Each row is a point. A path goes straight from each point to the next, and from the last back to the first. The post is the endless flat space through its rows: a point in 2 columns, a line in 3, a plane in 4, and so on, so that a path can go around it. How many times does the path go around the post? Going back the other way cancels.
In the rows, zero is written as 128.

Post (1 x 2):
[[115 151]]
Path:
[[159 191]
 [171 128]
 [170 159]
 [144 166]
 [181 143]
 [ 92 120]
 [ 64 137]
 [ 86 154]
 [ 57 149]
 [113 163]
 [159 161]
 [149 130]
 [104 137]
 [138 114]
 [165 166]
 [148 139]
 [110 124]
 [ 72 152]
 [107 185]
 [168 184]
 [137 142]
 [104 124]
 [ 77 144]
 [ 87 178]]
Times around: 3

Post:
[[128 136 151 106 127 106 165 138]
 [108 169 154 115 134 128 136 118]
 [102 134 119 118 140 103 149 123]
 [136 122 143 117 144  95 125 113]
 [111 159 156 132 158  78 161 118]
 [119 134 136 137 117 123 161 102]
 [162 115 100 249 106 202 156 156]]
Path, 21 rows:
[[138 147 156 162 132 104 135  99]
 [150 101  89 157 114  91 198 121]
 [128 159 147 107 130 147 161 117]
 [ 83 137 150 187 149 146 171 112]
 [ 94 106 117 102 119 125 164 103]
 [133 132 137 144 112 159  97 129]
 [106 175 129  97  90 148 123 115]
 [119 157 134 101 119 129 152 120]
 [130 129 144 126 128 140 129 101]
 [ 63 127 106 117 132 113 192 132]
 [117 131 159  95 121 113 122 120]
 [131 123 111 144 139  66 149 168]
 [153 199 147 141 126 136 141 120]
 [109 151 128 162 157 107 164 115]
 [ 76 137 192  61 142  99 141  97]
 [126 122 147 165 130  88 149 146]
 [138 165 125 175 131  60 172 131]
 [134 151 111 141 124 121 172  96]
 [120 115 126 157 170 127 130  95]
 [ 95 121 173 147 131 112 155  77]
 [126 133 144 173 121 154 136 132]]
Times around: 4

Post:
[[115 155 119 197 101  97 135  95  75 135 139  91 116 111]
 [174 102  99 145  88 102 150 116 147 206  89  92 177  86]
 [107 141 135  95  94 176 120 161 169 151 120 122 132 121]
 [149 138 100 137 113 175 152 109 145 152 106 106 137  85]
 [133  94 147 156 113 155 162 137 153 130 143 156 125 138]
 [ 90 142 102 162  85 183 109 181 112 156 175  95 145 106]
 [159 190 166  95 178 134  99 125 105 134 154 113 161  93]
 [135 100 146  92 161 126 116 181 132 107 139 167  35 155]
 [178 174 139 178 148  48 185 144  83 116 115 110 103 153]
 [ 89 167 120 131 156 127 150 165 112 108 158 132 126  72]
 [175 123  98  85 155  96 122 152 162 107  67 156 161 122]
 [115  92 152 165 166 132 125 155 177  69 115 145  36 134]
 [ 96 139  86 145 126 121 104 153 137 187  92 127 128 156]]
Path (31 x 14):
[[ 92 107 138 157  81 145 100 171  97  53 167 140 120  85]
 [138 180  92  77 186 105 167 196 189 158  60 171 139  84]
 [120  90 150 153 153  95 118 180 160 153 179 149 161 110]
 [ 98 137 125 141 128 103 119 116  94 153 166 112 136 103]
 [144 135 119 151 149  93 217  58 121 155  62 115 152 115]
 [ 96 164 155 148  90 119 142 145 151 209  80  73 157  77]
 [135 153  84 144 122 147 137 173  96 172 124 147 139 102]
 [153 112 106  84  75 136 140 106 117 112 152 157 101  88]
 [150 114 118 155 160 132 110 118 113 144 189 149 169 158]
 [ 53  73  81 168 108 117 126 134  63 126 169 137  82 158]
 [164  79 174 184 125 127 102  76 118 152 137 131 147 155]
 [136 133 136 180 122 137 111 125 159 177  76  93 144  86]
 [100 184  97 135  84 167 178 177 120 133 119 140  79 165]
 [ 96 122 105 100  72 214 154 127 136 118 183 168 133 102]
 [ 99 193 126 107 100 175 117  99 133  92 116 129 140 203]
 [139  94 165 152 107 130 125 145 157 156 119 102 168 120]
 [102  81 162 167 128 131 132 143 175 133 103 132  81 103]
 [160  67 122 138  84 106 101 171 181 169  91 155 129 156]
 [137 131 111  80 125 149 130 193 137  82 185 156 109  82]
 [115 212 122 157 164 147 192  92 115 131 141 126  83 166]
 [101 165 134 153 138 174 157 201 121  92 134  69  96 130]
 [123 138 160 161 120 101 193  90  93 157  90 116 150 107]
 [219  96 104 105  71 196 141 169 197 182  48  83 109  76]
 [106 130  85 135 142 169  96 172 148 180 146 172 158 122]
 [160 135  75 143 117  80 154 171 160 154 110 108 159 156]
 [113 147  93 189  92 136  95 148 118 124 148  57 119 131]
 [ 94 151 135 130 187  63 115 117 146 189 150 130 155  51]
 [200 107  92 189 126 105 106 134  99 125 135 148  87 179]
 [133 139  84 106 152 175 138 128 140 144 115 128  63 112]
 [133  99  78 147 121 116 160 153 181 147  48  95  73 129]
 [ 51 147  98 142  73 205 153 190 114 165 123  98 158 112]]
Times around: 5

Post, 17 rows:
[[103 114 116  98  99 145 128 145 125 161 109 158 151 121 143 144 145 139]
 [136 122 147 139 108 132  92  85 109 120 153 140 124 115 126 153 125 118]
 [117 134 119 138 101 177 126 128 177 139  93  86 139 128 145  61 151 119]
 [160 162 146 115 170 131 162  25 121 138 119 150 151 147 159 130 149 129]
 [104 134 138 152 101 135 143 119 135  87 132 111 136 136 156 153 134 132]
 [138 105 113 128 120 116 117 110 138  97 114 139 112 135 145 175 133 125]
 [135 105 155 151  92 114 121 146 105 102 139 141 103 145 147 145  95 154]
 [123 122 103  92 137 103 134  88 189  79  79  72 109  94  96 136 103 128]
 [105 118 151 131 166 140 165 122 174 156 125 138 119 116  98 111 160 129]
 [142 140 115 158 135 126  82 120  79 118 179 138  86 125 112 128 112 117]
 [145  94 125  86 133 144 128 112 115  96 111 102 132 155 142 159 130 163]
 [126 127  99 121  95 121 127 111 141 109  93 118 148 130 116 127 149 174]
 [137 153 156 103 136 149 111 104 136 103 109 133 105 158 134 143 144 140]
 [117 110 132 141  83 150 142 112  98  76 122 133 123 158 139 108 101 113]
 [ 84  98 135 136 154 123 132 112 139 171 123 125 113 141 131 121 133 128]
 [116 106 123 153 125 121 100 125 159 100 139 119 144 121 113 125  80 120]
 [131 123 143 116 143 102 149  95 148 148 136  90 151 164 115 101 150 110]]
Path:
[[141 120 103 161 168 172 151 106 206 171 122 125 128  62 132 125 140 124]
 [177 109  90 102 142 139 114  72 216 164  79 102 135 135 123 126 213 161]
 [159 153 145  78 115  92 135 112 133 120 187 109 152 131 117 134 155  97]
 [ 72  95 177 125 132  96 138 126 117 163 139 134 121 153 115 103 151 128]
 [ 87 132 129 188 138 140  90 144 154 107 110 156 115 123 120 104 136 162]
 [120 116 175 156 123 137 127 112  96 144 145 107 117 168 132  90 112 129]
 [145 118  86 126 152 138 102 100 119  89 119 108 113 190 112 120 122 126]
 [ 78 136 104 129  86 166 138 119 123 114 148 138 156 128 169 178 139 111]
 [167 153 128 159 130 185  89 113 160  71 140  97 138  98 205 113  77 161]
 [183 126 126  96 140 123  95 116  86  71 147 170 155 145 115 153 120 161]
 [ 86 129 138 139  90 111  86 159 138 128 124 120 152 142  83 111 159 159]
 [145 153 104 135 140 126 110  90 162 172 104 122 131  44 217 159 171 124]
 [126 127 109 160 161 163 126 116 149  78 118 110 123 126 108  99 116 133]
 [ 74 160 139 158  67 161  95 154  94  69 122 186 135 120 116 193  95 194]
 [117 136 112 104 163 170 179 124 101 163 157 100 129 167 120  88 163 103]
 [119 118 151  86 162 162 133 129 119 131 143 151  97 163 112 102 108 129]
 [ 74 107  99 153 154 143 123 121 155 125 137 145 126 109  88  96 149 112]
 [103 114 139  89 151  95 110 132 109 170 117 152 100 186  60 104 155 123]
 [107 128 132 140  97 120 137 117 149  92  80 152 106 144 118 118 101 122]
 [128 113  99 159 133 143 167   7 107  96 110  90 160 139 184 160 139 151]
 [131 120 113  84  78 133 121 113 123 135 113 106 131 142 157 143 145 119]
 [129 105 102 102 138 109 117 116  95  93 173 146 138 159  98 127 127  92]
 [152 103 109 133 129  75  90 141 153  72 136  89 119 151  73 155 158 132]
 [112 107 133 144 146 122 140  48 113 140  96 162 130 135 109 110 119 144]
 [167 158 167 137 123 166  52 132 145 109 113 163 121 144 149 152  70 154]
 [ 97  84 106 125  96 147 113 137 105 111 136 125 120 167 120 146 117 116]
 [159  92 123 114 144 163  95 131 158 110 129 114 136 156 140 119 110 210]
 [125  89 137 127  92  65 120  76  89 163 142 126 104 129 112 111 139 114]
 [114 102 147 105 131 135 139 140 109 149 136 118 182 126  99  86 109 164]
 [135 100 156 169 158 113  97 113 103 137 102 138  62 133 140 142  87 201]
 [113 143 140 124 103 156 130 123 142  80 105 157 167 124  82 124  92 124]]
Times around: 5

Post, 17 rows:
[[135 202 123 129  95 152 159  86 107 133 119 124 146 172 185 140  82 149]
 [155  84 120 167 138 132 150 116 127 143 110 177 160  77 143 158 119 136]
 [126 142  73 122 132 149 141  80 129 110  84 125 156 128 138 101 115 130]
 [116 156 138 108  78 135 165 156 133 149 157 121  84  76 146 158  92 105]
 [ 79 112 110 176  46 136 157 163 152  85  92 135 135 107 145 109 128 180]
 [ 92 127 182  62 152 133 209 107 116 138 162  82 140  73 130 130 129 128]
 [121 146 197 145 181  89 121 102 166 110 109 103 119 134 163 166 123 111]
 [155 143 107 143 115 167  80 136 125  82  98  96 125 125 140 140 150 113]
 [139 117  66  99 112 173 144 173 137 149 126 191 105 178 136 101 113  78]
 [115  65 136  78 162  80 147 145 140 132 130 109  84 173 118 131 107  64]
 [ 78 180 112 128 108 178  93 142 153 167  91  90 169 128 170 130 108 155]
 [157  59 106  87 132  81 130 153 129  82 113 155  60 163 130 129 154 102]
 [130  76 139 123 138 114 148  68 128 141  84 170 157 145 139  91 129 121]
 [110 171 167  97 132 130 120  88  95 110 168  99 172 182 140  95  90 144]
 [ 69 106 149 100 102  68 166 156 122 145 126 160 144 151 137 120 137 107]
 [138 164 111 123  87 170 164  88 158 106 131 124 138  99 164 172 110 124]
 [138 157  86  80  98 174 130 115 108 136  96 117 133 157  93 125 135 143]]
Path, 29 rows:
[[131 131 114  94 104 104 136  88 121 126 104  77  81 150 131 197 147 121]
 [153 111 152 136 104 108 167 162 139 154 126 177  73 158 115 175 133  86]
 [114 111 113 186 158  84  90  87 124 168  72 118 166  83 142  93 108 201]
 [162 179 116 152 186 189 133 115 148 118 176 132 140 115 132 200 119 116]
 [138 157 132 108  81 188 143  90 135 124 115 102  74  65 126 218 113 127]
 [127 155  97  32 178 166 156 150 135  48 207 126 128 167 165  98 132  43]
 [ 81 148 121  95  44 185 113  90 184 188  88 119 155 123 155 183  83  89]
 [114 170 105 101 122 175  80 191 138 122 139  86  81 128 148 167 123 106]
 [136 167 141 123  26 107 129 105 129 124 117 145 107 151 171 170 135 163]
 [150 156 152 140  76  96  63  90 166 164  57  74 123 166 120 171  95 176]
 [120  77  76 140  69 126 118 188 120 147  72 133 151  77  65 152 113  98]
 [133 138 135 161 136 129 123 136 105 115 106 120 129  85 155  71  51 133]
 [191 146 112 109 107 164 108 100 107 141  70 157 121 163 145 118 162 151]
 [148 141 110 117 127  58 138  76 125 165  28 124 131 153 154 107 131 121]
 [110 115 120  81  86 139 158 153 155  32 126  98 164 152 141 166 139 155]
 [ 93 135 151  81 105 116 149 118 130 171 139 175  83 163 151 149  46  82]
 [113  91 187 163 106 144 149  98 131 134 105 174 162 124 156 117 143 137]
 [116  84 149 161 133 121 122 136 129 109 112 122 142 115 105 161 127 151]
 [ 59 126  94  89  99 107 142 166 128 131 126 129 110 155 125  79 167  97]
 [150 159  61 112  85 155 167  91  62 179 104 165 135 217 113  71 118  86]
 [135 131 118 123 153 183  90 130 150 161 105 154  84 181 170 140 119 138]
 [ 66 150 121  64  85 146 117 138  88 142  97  99 121 156  99 103  92  82]
 [174 109  44 143 175 191 113 139 145 134  70 142 172 191 134 181 109  90]
 [123 151  75  98 118 149 129 134 141 177  90 162 152 142 155 124 125  82]
 [212 147  75 137  44 172  94  82 107 101 108 185 141 156 125 163 149 164]
 [100 243  51 166  15 163 150  73 134 127  96  92 134  99 142 152 106 184]
 [167 146  88 167 131 149 146 129 127 143  71  67  87  73  83 148  85 196]
 [147 165 112 210 117 135  85 166 201 166  80 204 129 147 185 135  80 186]
 [139 141 103 150  87 152 113  97 150 131 126 127 140 115 145 108 116 130]]
Times around: 0
